Each row of a before or after table is a point. One or more steps were done to the points. Then noise was added and the rows were shuffled. The steps act on how far a point lies along the listed directions, d1 being the first. Write out the steps. A step turns or swaps two directions, mirrors them in a line or flattens them onto one, adds a multiple of one to another, or multiplies one. Angles are multiples of 10 degrees, from the lower direction toward the higher: turns from -170 to 170, lines from 10 to 170 but not 90. Use the fewest steps. Two steps may share a direction if one is a turn and the other turns, adds or multiplies; they go together, in the order done. Otherwise the lowest direction goes first.

Directions:
(1): [ 0.35 -0.38 -0.07]
(2): [-0.19 -0.10 -0.47]
(3): [ 0.33  0.34 -0.21]
Before, 10 rows:
[[-0.97  0.14  0.36]
 [ 0.01  0.07  0.55]
 [-0.10  0.08  0.36]
 [-0.21  0.21  0.18]
 [ 0.27 -0.04  0.08]
 [-0.06  0.20  0.35]
 [-0.07  0.15 -0.02]
 [-0.60 -0.19 -0.08]
 [ 0.29 -0.29 -0.38]
 [ 0.46  0.14 -0.22]]
After (10 x 3):
[[ 0.29 -0.45  0.11]
 [-0.31  0.19 -0.40]
 [ 0.08 -0.10 -0.22]
 [ 0.12  0.16 -0.33]
 [-0.35  0.07  0.40]
 [ 0.07  0.07  0.12]
 [ 0.00 -0.15  0.92]
 [ 0.21 -0.27  0.17]
 [ 0.32 -0.22  0.18]
 [ 0.15 -0.04  0.30]]
Steps: turn d1 and d2 by 90 degrees; multiply d3 by 0.7

Directions:
(1): [-0.35 -0.12 -0.26 -0.39]
(2): [-0.31  0.41  0.30 -0.05]
(3): [-0.34 -0.35  0.18  0.29]
(4): [-0.16  0.23 -0.40  0.34]
Before (12 x 4):
[[-0.01  0.00  0.06  0.32]
 [ 0.30 -0.07 -0.16  0.25]
 [ 0.41  0.21 -0.09  0.10]
 [-0.27  0.39  0.03 -0.31]
 [ 0.08  0.13 -0.17 -0.27]
 [-0.80  0.44  0.22 -0.16]
 [-0.06  0.18  0.15  0.28]
 [ 0.05 -0.11 -0.25 -0.09]
 [-0.65 -0.08  0.54 -0.35]
 [-0.15  0.29  0.06 -0.38]
 [-0.16 -0.42  0.11  0.37]
 [ 0.03 -0.20 -0.01  0.19]]
After (12 x 4):
[[ 0.38 -0.10 -0.20  0.28]
 [ 0.07 -0.22 -0.07  0.19]
 [-0.22  0.37  0.11 -0.39]
 [-0.82  0.05  0.58 -0.47]
 [ 0.09 -0.14 -0.25 -0.05]
 [-0.32  0.48  0.10 -0.31]
 [-0.09  0.22  0.17  0.28]
 [ 0.46  0.21 -0.11  0.14]
 [ 0.10  0.13 -0.17 -0.26]
 [ 0.05 -0.01  0.05  0.36]
 [-0.90  0.62  0.40 -0.15]
 [-0.10 -0.43  0.07  0.40]]
Steps: add -0.3 times d4 to d1; multiply d2 by 1.3

Directions:
(1): [-0.36 -0.37  0.18 -0.35  0.13  0.13 -0.46 -0.21]
(2): [-0.19 -0.08  0.58  0.00 -0.07 -0.52  0.24  0.05]
(3): [ 0.15 -0.28 -0.31 -0.41  0.43 -0.27  0.29  0.10]
(4): [-0.02  0.02  0.17 -0.25 -0.11  0.41  0.53 -0.40]
(5): [-0.37 -0.42 -0.37  0.16 -0.44 -0.07  0.19  0.06]
Before (13 x 8):
[[-0.35 -0.29  0.01  0.09 -0.34  0.39 -0.08 -0.29]
 [-0.19 -0.41 -0.65 -0.19  0.00  0.50  0.02 -0.23]
 [-0.21 -0.19  0.16 -0.18 -0.49  0.17 -0.12 -0.29]
 [-0.04 -0.28 -0.20  0.10 -0.32  0.48  0.06 -0.17]
 [ 0.13 -0.03  0.25  0.02  0.26  0.22 -0.53 -0.10]
 [-0.18 -0.02  0.40 -0.29  0.28  0.27 -0.46 -0.04]
 [ 0.06 -0.16 -0.30 -0.27 -0.11  0.15  0.60  0.06]
 [-0.07 -0.24  0.65 -0.42  0.77 -0.40 -0.41  0.13]
 [-0.07 -0.15 -0.60 -0.22 -0.27  0.70  0.28 -0.07]
 [ 0.16  0.04  0.30 -0.07  0.47 -0.38 -0.43  0.10]
 [-0.30 -0.20  0.19 -0.13 -0.12 -0.41 -0.65 -0.06]
 [ 0.19 -0.04 -0.33 -0.06  0.45 -0.14  0.07  0.08]
 [-0.02 -0.20 -0.51 -0.08 -0.04  0.14  0.31 -0.12]]
After, 13 rows:
[[ 0.11  0.18 -0.65  0.37 -0.19  0.63 -0.28 -0.03]
 [ 0.01  0.13  0.52  0.28  0.00 -0.45 -0.10  0.08]
 [ 0.04 -0.07  0.21  0.20  0.03  0.13 -0.47 -0.04]
 [-0.11  0.36  0.96  0.52 -0.26 -0.23  0.11  0.13]
 [ 0.10 -0.25 -0.35  0.00 -0.04  0.50 -0.23 -0.10]
 [ 0.18  0.13 -0.52  0.18 -0.05  0.23  0.10 -0.01]
 [-0.21  0.17  0.38  0.14 -0.14  0.33 -0.35  0.01]
 [-0.19 -0.21 -0.07  0.00 -0.13  0.48 -0.29 -0.28]
 [ 0.26  0.14 -0.39 -0.07 -0.13  0.35  0.42  0.11]
 [-0.11 -0.11  0.10 -0.24 -0.38  0.30 -0.21 -0.31]
 [ 0.22  0.24 -0.24  0.35  0.10 -0.16  0.13  0.16]
 [ 0.19  0.11 -0.83 -0.07 -0.10  0.79 -0.16  0.10]
 [-0.31  0.06  0.57  0.13 -0.40 -0.45 -0.38 -0.09]]
Steps: mirror d1 and d3 in the line at 140 degrees; turn d2 and d4 by 30 degrees; multiply d2 by 1.3; multiply d5 by 0.4
